Each row is a point. The last column is the point's height on a tilted bowl or saddle (a function of degree 2), plus a little noise. Count its main directions that bend up, bend down and stay straight.

Points, 15 rows:
[[ 0.3 -3.7  1.6 -3.8]
 [ 0.4  3.4 -2.5  0.9]
 [-0.8  1.4 -9.0  1.5]
 [ 0.7  1.4 -2.6  0.5]
 [-7.9 -0.1  3.3 -6.9]
 [-5.1  0.3  7.2 -6.4]
 [ 1.2  1.6 -1.9  0.5]
 [ 6.6 -5.5  2.5 -5.2]
 [-4.2 -1.9 -1.0 -3.0]
 [-7.1 -5.3  2.2 -9.0]
 [-4.7 -5.5 -6.8  0.3]
 [ 0.8 -3.1  2.2 -3.7]
 [ 0.4  0.0 -6.1  1.1]
 [-5.6  3.0 10.6 -4.9]
 [ 4.1 -1.5  0.0 -1.2]]
Directions: 1 up, 2 down, 0 straight

Points, 26 rows:
[[ -3.1  -2.3   0.8  -1.6   0.0]
 [  0.9  -7.8  -2.5  -4.2   7.2]
 [  4.1   2.6  -1.3  -4.9   2.8]
 [ -1.1   1.2   5.4  -1.4  -1.0]
 [  1.8  -0.2  -4.3   0.9  -1.7]
 [ -4.2  -3.9   2.6 -13.9  14.1]
 [ -3.5   4.1  -2.8  -4.5   2.6]
 [  1.2   0.1   2.3  -2.1   0.7]
 [  0.3   0.5   1.5  -4.0   1.8]
 [ -0.8  -9.8   2.2  -1.0   6.8]
 [ -1.9   4.2   6.3  -5.3   1.4]
 [  3.2  -2.7  10.3   1.1  -1.7]
 [ -7.4   4.4   0.4   0.0  -2.7]
 [  6.4   1.8   4.5   8.0  -5.1]
 [ -3.2  -3.2   6.2  -1.0  -0.9]
 [  2.1 -10.0  -3.9  -0.9   5.1]
 [ -0.5   3.0  -6.7  -9.3   6.4]
 [  0.1   4.3   4.6  -2.1   1.2]
 [  3.9  -3.0   5.3   0.6  -1.2]
 [  5.1   4.6  -4.2  -2.7   2.4]
 [  6.3  -5.7   3.2  -0.6  -0.1]
 [ -0.6   0.0  -5.4   4.7  -3.4]
 [ -6.7  -5.5  -4.0  -1.9   1.3]
 [ -0.1  -3.5   0.7   0.2  -0.6]
 [ -1.2  -3.2  -5.1   3.7  -3.6]
 [ -0.6   2.3   0.3  -1.4   0.6]]
Directions: 1 up, 1 down, 2 straight
